Each row of a before or after table is a point. One or more steps were done to the points. Then noise was added and the rows were shuffled. The steps act on how far a point lies along the listed directions, d1 being the first. What was done? A step turns or swaps two directions, mirrors them in a line or flattens them onto one, adds a multiple of one to another, or multiplies one. Angles are multiples of 10 degrees, from the lower direction toward the higher: turns from -170 to 170, lines from 10 to 170 but not 90. Use the fewest steps. Two steps may share a direction if one is a turn and the other turns, adds or multiplies; they go together, in the order done. Otherwise the lowest direction goes first.
In the rows, 128 means zero.

Directions:
(1): [151 167 123]
(2): [ 98 150 155]
Before:
[[132 114 119]
 [155 105  98]
 [106 146 153]
 [143 195 124]
 [128  84 102]
 [100 117 147]
 [126 100 128]
 [100  77 124]
 [ 93 108 128]
 [146 132 124]
 [119 199 155]
 [102 123 142]]
After:
[[125 203 155]
 [120 122 144]
 [128  83 108]
 [160  96  86]
 [152 141 111]
 [161 141 113]
 [ 93 180 159]
 [148 124  95]
 [143 105 115]
 [100  88 124]
 [126 112 123]
 [150 159 126]]
Steps: swap d1 and d2

Directions:
(1): [164  80 132  88 137 141 154 136 142]
(2): [139 163 116 125 153 189 126 151 134]
(3): [119 151 149 106 141 138 154  66 130]
(4): [145 159 131 116 173  80 138 149 139]
Before (12 x 9):
[[125 146 114 150 138 104 119 154 114]
 [161  32 152  68 125 130 189  83 147]
 [128 123 110 133 115 141 117 145 120]
 [141 112 144  76 158 197 161  89 150]
 [142 104 157  57 135 136 169  70 146]
 [139 134 106 127 131 166 102 191 129]
 [133 138 115 145 134 123 117 165 105]
 [168 117 122  95 141 126 158 161 148]
 [147 116 117 103 140 144 154 143 142]
 [151 145 111 108 161 153 130 138 136]
 [138  72 152  79 105 134 165  57 135]
 [142 168 119 120 151 136 124 146 124]]
After (12 x 9):
[[132 128 114 143 116 133 120 158 100]
 [134 105 119 122 121 151 145 132 134]
 [141 124 155  62 147 130 166  78 147]
 [148 123 154  80 154  85 169  80 147]
 [152 114 118 106 118 168 145 150 139]
 [126 139 106 149 131 140 116 152 110]
 [128 134 116 131 110 171 116 124 114]
 [122  91 115 141  83 153  97 161 115]
 [131 114 114 123 110 176 118 113 122]
 [163  92 150  71 175  99 184 107 160]
 [124  80 143  93 123 154 154  60 137]
 [130 114 117 138 104 118 118 138 117]]
Steps: multiply d1 by 0.7; turn d2 and d4 by -90 degrees

Directions:
(1): [132 124  63 154  99 155 156 135 116 160 122 128 159 109]
(2): [113 136  89 145 158 106 156 152 145  86  84 135  97 134]
Before (11 x 14):
[[122 129 151 116 155  99 122 127 144  92 116 128  90 145]
 [138 138 216  93 139 136  89 100 116 135 168 116 120 133]
 [141 125 131 120  96 163 108 104 110 172 164 112 167 106]
 [137 119 177 105 114 141 106 108 119 146 186 126 154 118]
 [134 124 147 121  97 154 104 114 126 141 148 126 157 123]
 [125 130 171 116 138 122  99 119 125 120 137 114 130 131]
 [121 143 135 127 146 109 125 122 140 100 112 131  99 134]
 [124 121 214 106 132 115  87 109 132 114 153 132 111 133]
 [132 137 187 100 142 128 101 118 134 112 143 119 114 130]
 [112 128 169 113 160 103 109 127 142 107 129 131  95 142]
 [132 118 117 130 113 140 126 127 125 158 152 117 152 131]]
After (11 x 14):
[[117 148 102 139 149 105 143 137 144  86  95 131  97 131]
 [150 130 213  95 103 167  80  84  93 186 201 107 155 120]
 [154 120 177 100  76 175  78  82  98 202 201 110 188 110]
 [141 117 172 109  81 167  83 101 116 164 172 117 175 122]
 [135 132 170 108 121 146 104 113 118 134 156 114 137 120]
 [152 112 201  91  79 166  84  87 107 190 227 121 188 112]
 [111 126 134 128 150 114 123 134 140 114 123 132 108 133]
 [131 114 198 113 100 141  88 101 118 152 175 132 144 121]
 [134 125 164 117 121 132  99 115 121 141 148 114 147 120]
 [140 116 143 118 107 143 112 118 123 165 171 114 158 135]
 [114 134 109 133 156 101 145 142 141  87  94 135  90 136]]
Steps: multiply d1 by 0.4; multiply d2 by 2

Directions:
(1): [ 85 126 108 131 141 173 167 166 170 166 116 137 158 121  78 133 167 133
 106 133 118 137 116 144]
(2): [105 120 125 134 147 158 110  85 112  90 120 139 163 132 140 197 137  98
 111 124  70 120 129 113]
(3): [ 80 134 164 145 174 135  87 100 142 105 116 120 141  95 122 116 132 188
 134 130 172 115 114 114]
(4): [151 104  97 153 130 106  88  95 193 122 117 108 128 106  86  96 114  98
 119 107 103 114 148 142]
(5): [135 159 135  67 126 127 146 141 126  89 111 103 116 131  78 149  85 170
 109 117 107 100 148 148]
(6): [162  99 110 100 128 170 180  59 109 123 109 130 117 119 111 102 143 127
 115 124 160 122 117  94]
Before (12 x 24):
[[120 133 137 117 135 158 126 130 134 131 147 131 139 129 138 148 132 138
  132 141 166 138 133 119]
 [103 136 142 106 125 148 148 121 106 114 102 130 134 108 118 125 134 178
  127 127 161 140 114 106]
 [141 127 134 125 121 131 182 162 115 165 149 142  97 119 124  66 160 176
  160 141 221 135 112 114]
 [160 121  95 163 134  90  68  95 146 105 137 114 131 114 118 128 106  61
  133 114  81 107 126 141]
 [105 129 148 106 129 139 172 172 145 145 126 146 117 126 101 125 139 152
  119 142 166 141 112 116]
 [160 137 110 102 107 124 155 169 152 152 146 111  83 110 120  93 112 131
  134 139 125 132 147 155]
 [ 94 143 129 103 129 140 160 152  63 118 127 149 146 132 176 143 142 150
  148 145 164 132 120 116]
 [140 108 115 113 125 181 188  73 101 138 105 139 126 109 133 128 166 129
  118 133 141 125 115 121]
 [176 141 120 120 112  59  98 100 137 119 115 114  93 140 124 102  84 119
  141 122 139 112 128 137]
 [121 126 138 142 136 123 127 117 128 140 118 130 140 109 134  70 151 134
  134 145 163 164 115 108]
 [189  93 100 145  80  85  65  78  97  80 145 117 124 148 163 157 109  42
  137  97  44 120 161 120]
 [166 101  83 173 106  72  91 128 120 121 160 120 132 139 185 151 112  25
  142 129  61 131 140 143]]
After:
[[151 117 112 135 117 114 142 119 134 154 117 131 128 116 128  56 142 110
  132 143 150 166 123 113]
 [123 153 154 114 127 118 134 186 143 148 148 112  91  97 137  89 110 183
  147 149 164 136 133 150]
 [152 118 111 116 119 149 122 109 162 126 139 120 132 124 114 136 120 112
  122 129 144 131 149 128]
 [124 107 131 135 154 162 134  49 137 112  95 124 137  81 111 115 152 151
  123 121 142 107 126 123]
 [139 112  73 124 121 105 107 104 166 103 103 112 142 101  95  97 107 110
  127 109 112 104 162 143]
 [ 59 127 173 160 144 128  50 124  71  85 144 139 174 131 193 199 151 134
  148 125  96 128 120 105]
 [142 115 132 104 114 108 147 147 175 132 122 128  93 118  82 101 118 132
  121 126 153 130 135 128]
 [151 119 100  99 104 129 153 102 133 114  94 121 119 111  92 107 117 135
  117 111 131 135 136 120]
 [181 112 105 137 112  95 153 141 178 161 140 109  77  91  76  16 136 158
  153 119 206 118 135 132]
 [ 65 131 144 195 162  99  60 154 106 111 163 131 164 120 209 180 139 108
  155 152 105 138 106 132]
 [131 161 146 113 121  95 136 146 106 141 126 133 105 153 150 121 117 154
  150 147 169 133  99 131]
 [ 99 150 141 151 148 134 119 148  60 121 152 150 149 141 184 179 151 102
  145 147 122 138  92 118]]
Steps: multiply d1 by 0.4; multiply d2 by 1.3; mirror d3 and d6 in the line at 70 degrees; mirror d4 and d5 in the line at 100 degrees
